Each row of a before or after table is a point. One or more steps were done to the points. Then noise was added and the rows were shuffled. The steps act on columns, c1 being the first. Write out the steps. A step turns or swaps two columns, mirrors them in a line or flattens them onto one, adds a multiple of one to another, or multiplies or shifts one. Angles are multiples of 10 degrees, from the lower column toward the higher: turns from -170 to 170, lines from 10 to 170 but not 90. Use the fewest steps. Two steps may share a column if one is a turn and the other turns, adds or multiplies; they go together, in the order done. Otherwise the lowest column goes first.
In the rows, zero is written as 128.

Before:
[[114 147 132]
 [ 61  56 104]
 [133 127  52]
 [182 103 121]
 [ 84 154 145]
 [ 87 204 136]
 [105  89 108]
 [134  89 100]
 [214 169  80]
 [185 143  94]
 [149 117 150]
 [ 96 145 144]
 [162 111 163]
 [142 124  97]]
After:
[[108 161 199]
 [ 88 141 163]
 [175 102 100]
 [104 134 148]
 [234 136 142]
 [199 130 129]
 [155 148 109]
 [120 139 154]
 [145 136  85]
 [109 148  86]
 [ 75 154  51]
 [169 192 105]
 [142  90 124]
 [141  82 130]]
Steps: turn c2 and c3 by 70 degrees; turn c1 and c2 by -30 degrees

Before:
[[183  93 129 156 146  64]
 [ 81  84 151 171 121 100]
 [117  82  72  71  95 107]
 [ 79  75 145 153  97 117]
 [174 121 132 175 177  90]
 [109 152 128 149 176 123]
 [159 152 114  84  87  48]
 [106  59 113  60 169  90]
 [186  39 166 155 119 150]
 [146 135 172  91 111 157]
 [176 155  84 117 161  99]
 [107 143 175  84  93  84]]
After, 12 rows:
[[109  92 157  84  89 208]
 [ 82  96 177 135 135 148]
 [114 193 102 109 111 178]
 [169 224 188 136 138 124]
 [175 132 145 102 103  98]
 [ 74 173 112  77  88 151]
 [177 102 103  84  90 169]
 [133 126 180 182 173 169]
 [154 171  81 149 142 163]
 [126 107 110 160 157 132]
 [145 179  80 127 125 148]
 [129 152 180 153 152 200]]
Steps: swap c1 and c3; turn c2 and c6 by -170 degrees; flatten c4 and c5 onto the line at 40 degrees

Before:
[[148 114 137 127 174 152 101  95 149]
 [137 163 120  91 115 157 114 125 118]
 [105  79 154  83 119 120 131 121 193]
 [146  95 176  96 101 133 140 148 141]
 [ 95 145 130 191 140  68 184 113 153]
 [165 153 136 110 141  97 122 140 199]
 [120 106 144 105 138 144 158 117 165]
 [175 154  87 104 116 168 163 145 192]
 [ 97 127 105  92 133 158  86 122 182]
 [124 161  95  26  65 154 163 139 135]
 [ 63 142  77  44 185 125 161 134 110]
 [133 107 100  73 127 100  74  93 123]
 [132  93 176 129 144 158 155 109 165]
 [114  76 109 148 137  91 125 152 151]]
After:
[[ 94  79 157  84  63 112 128 124 143]
 [ 92 167  97  26  98 181 162 142  71]
 [159 155 137 111  68  69 122 140 169]
 [138  97 173  98 105 138 140 154 107]
 [114 104 144 106  96 161 159 113 150]
 [ 89 129 105  93  78 188  89 122 151]
 [ 39 143  74  42 163 120 164 129 175]
 [112 148 127 191 110   6 185 113 150]
 [129 163 120  92 131 181 110 129 110]
 [135  93 180 128  99 186 156 108 159]
 [123  76 111 152 111  55 123 150 144]
 [149 116 135 126 129 174 101  96 179]
 [167 158  88 102  61 209 162 144 139]
 [111 107  96  75 131  77  76  93 125]]
Steps: add 0.3 times c4 to c1; turn c5 and c9 by 70 degrees; multiply c6 by 2

Before (14 x 12):
[[107 124 175 146  56  85 110 122 144 140 139  92]
 [126 129 106  96  71  83 127 176 168 102 110  87]
 [142 148  84 165 196 105 166  74 177 170 118 121]
 [119 146 174 142  82 118 119 128 116  89  85 129]
 [138 161 106 134 104  94 119 164  91 155 133 126]
 [ 76 162 118 134 106  70 126 118 107 173 107 150]
 [110 122  74  98 139 134 152 125 145  62 209 158]
 [125 141 101  89 171 109  77 165 144  97 198 164]
 [ 96 127  61 135 172 138 114 186 127  67 215 117]
 [105 107  87 137 153 144 121 110 134 190 103 141]
 [126 107  59  97 142 118  89 102 123  23 182  81]
 [107  91 162 130 117  56 146 131 115 126  91  98]
 [106 162 191  74  93 107 145 155 102 158 140  95]
 [161  92 110 114 131 134 124 118  93  72 217 171]]
After, 14 rows:
[[124 142  67 134  92 101  78 158 100  98 202 155]
 [108  93 167 180 138  77 151 129 144 123  89 127]
 [136 158 115 151 144 103 122 164 174 155 131 105]
 [142 142  44 155  83 127 164  74  55 170 118 103]
 [103 123 248 166 197 103 107 118 131 141 139  96]
 [103 107  63 123 106 139 123 111 116 189 110 161]
 [117 148 212 143 165 125 122 126 154  92  82 119]
 [ 95 127  20 123  86 130 117 187 116  70 220 113]
 [114 119  67 113 124 128 152 117 107  63 209 163]
 [161  97  93 119 111 128 122 119 162  66 221 196]
 [126 111  44 132 112 111  86 102 127  28 190  98]
 [105 160 218 127 153  97 142 155 164 157 143  69]
 [ 78 159 129 177 142  90 122 123 153 176 106 128]
 [124 129 171 153 195  87 128 179 107 107 116  88]]
Steps: add -0.7 times c2 to c12; turn c5 and c9 by -160 degrees; add 1 times c5 to c3; multiply c4 by 0.4; turn c4 and c6 by 50 degrees

Before, 8 rows:
[[140 154 110 138 116 166 118  55  71  79 167 124 124 104 126  74 136 128]
 [108  58 112 121 161 123 124 164 117 136 103  93  87  99 170 136 129 209]
 [146 198 156 180  57 154 175  89  99  83 140 142 145 135 151  46 165 108]
 [154 185 129 135  53  99 118  83  67 106 176 136 144 139 115  90 164 139]
 [114  84 129 136 162 101 113 123 127  83  90 115 106  91 184 200  90 192]
 [142 174 153 117  68 136 112 110  65  97 139 158 110  56 122  80 137 118]
 [152  85 143 155 136 127  88  98 111 132  67 110  80 119 149 144 133 160]
 [ 73  34 120 141 166  76  62 128 120  88  66 127  68 105 192 132 104 215]]
After, 8 rows:
[[152 157  93 155 161 125  90 184 111 128  66 109 135  94 107 143 124 136]
 [141  75 128 116 116 136 113 153  65 151 139 157 127 198  87  80 150  68]
 [ 71 213  86 142 215  76  61 173 118 126  68 126 166  91  64 130 177 166]
 [106 197 106 121 209 121 123 136 118 123 103  91 180 128  77 137 121 160]
 [115 166 107 134 193 101 113 147 128 117  90 113 138 113  61 199 183 160]
 [151  79 157 134 139  97 118 144  68 171 176 135  84 120 146  88 128  52]
 [144  51 138 180 109 154 174 140  97 183 143 143  88  55 116  46 149  56]
 [141 116 156 137 128 164 118 178  69 158 165 123  74 139 114  73 168 117]]
Steps: turn c2 and c3 by 150 degrees; turn c14 and c15 by 140 degrees; add -1 times c4 to c14; swap c5 and c18; turn c8 and c13 by 130 degrees; turn c10 and c17 by -120 degrees

Before:
[[131 152 109 140 162  88  46 123 148 114 111  99  59 109 170 115 108  82
  124 174 146 162 161 105 108 124 153 123 101 134 124 129]
 [ 95 166  98 146 138 138  44 114  82 138 124  98  71 128 148 104 105 136
  131 130 123 141 139 104 145 106  97 124  94 126 225 125]
 [135 116 131 103 135 129 117 149 132 152 149 135 139 115 140 123 108 121
  147 118 107  97 136 216 141 136  98 135 199 110 129 136]
 [112 110 139 107 151 147 159 132 124 113 151 189 130 113 154 104 124 142
  133 111 101 161 147 129 120 125 102 123  96  81 132 136]
 [122 165 130 108 128 118 147 114 157 148 143 100 143 116 131 103 135 145
  126 109 178 133 129 113 141 109 101 148 105  68 145 132]
 [102 146 117 137 125 111  16 122 149  97 148 104 137 105 110 105 135 100
  125 113 119 149 114 104  59 106 134 120 104 104 238 119]
 [ 98 173 122 142 123 139 156 149 144 142 108  98 142 117 165 127 114 127
  164 113 122 124 117 121 144  95  97 136 134 129 133 147]
 [118 100  94 137 151 144 110 143 151 109 111 112 123 153 163 108 145 111
  133 233 148 147 146 104 116  93  94 143  97   7 110 149]
 [ 95 126  91 129 125 139 157 151 156 146 139 101 140 120 169 144 174 145
  127 120 160 135 124 154 141 100  95 159 135 124 114 118]
 [104 112 130 143 135 146 152 116 144 124 142 116 121 126 169 160 106 145
  132 208 118 111 156 104 140  85  96 125 126 149 144 130]
 [176 154 120 106 163 113 115 142 142 138 119 129 140 145 138 139 106 113
  118 129 124 132 117 169 145 134 144 155 109 144 101 135]
 [150 143 131 139 120 149 142 152 142 121 134 108 139 132 143 123 135 125
  124 113 107 161 137 130 146  85 173 124 179  72 104 130]
 [188 107 121 141 154  97  98 141 142 132 126 159 125 108  75 149 131 125
  175 126 107 154 195 107 125  94  99 109  92 141 203  64]
 [ 95 138  84  98 138 107 137 113 138 147  96  99 141 112 135 103 125 150
  122 123 151 148 121 158 134  89 133 119 122 107 110 129]]
After:
[[140 109 137  65 113 171 158 114 125 112 152 187 130 116 143 105 120 139
  124 111 102 162 150 131 122 121 100 121 104  85 133 134]
 [176 137  84  61 115  90 135 134 136 146  97 103 141 111 146 101 125 149
  143 122 153 146 115 159 135 159 133 114 124 107 115 128]
 [170 111 129 105 123 176 152 124 148 127 141 116 120 125 154 156 110 144
  134 210 117 109 156 101 141 170  95 125 131 147 144 128]
 [166 169  97 105 119 153  44 124  84 138 124  99  72 127 140 105 107 135
  139 130 124 142 134 103 147 131  98 125 101 127 225 126]
 [162 144 117  98 131  89  15 136 149  98 143 104 135 102 120 106 133  98
  131 115 119 151 115 103  62 135 137 114 113 108 241 122]
 [171 132  94  90 136 159 158 125 154 143 140 106 140 123 161 142 171 144
  108 119 159 138 126 158 140 141  92 161 132 127 113 117]
 [173 174 118 100 152 158 159  94 147 140 107  99 139 119 157 129 114 125
  116 112 121 118 121 119 143 148  93 137 129 128 134 148]
 [142 164 131  68 124 112 146 133 157 146 143  99 146 115 139 101 135 147
  140 108 180 132 131 114 140 149 103 152 113  68 146 132]
 [153  99  95  99 115 171 114 111 145 109 110 112 126 156 146 107 146 109
  114 233 152 148 143 104 118 167  94 143 105   5 108 149]
 [132 140 130  94 135 170 146 128 143 124 135 108 138 131 129 126 137 126
  104 112 108 162 136 128 146 204 174 125 165  73 106 131]
 [114 117 131  60 133 132 117 100 132 151 147 136 136 116 141 121 106 123
  114 116 108  97 133 216 140 124  97 136 174 112 127 133]
 [ 94 104 118 101 129  52  96  69 143 132 124 160 122 108  99 149 135 125
  132 126 105 154 195 107 125 223  98 110 104 143 204  61]
 [ 82 155 121  67  97 103 116 118 140 137 120 126 138 148 147 139 107 113
  111 127 128 131 120 173 147 159 145 155 114 141 103 135]
 [124 154 109 100  95  69  45 117 147 113 115 103  57 111 197 116 109  83
  132 174 144 160 161 105 107 137 151 123 112 134 124 130]]
Steps: turn c1 and c26 by 150 degrees; multiply c26 by 1.6; shift c4 by -40; turn c8 and c19 by -70 degrees; turn c5 and c8 by -150 degrees; multiply c6 by 2; turn c6 and c15 by -20 degrees; multiply c29 by 0.7
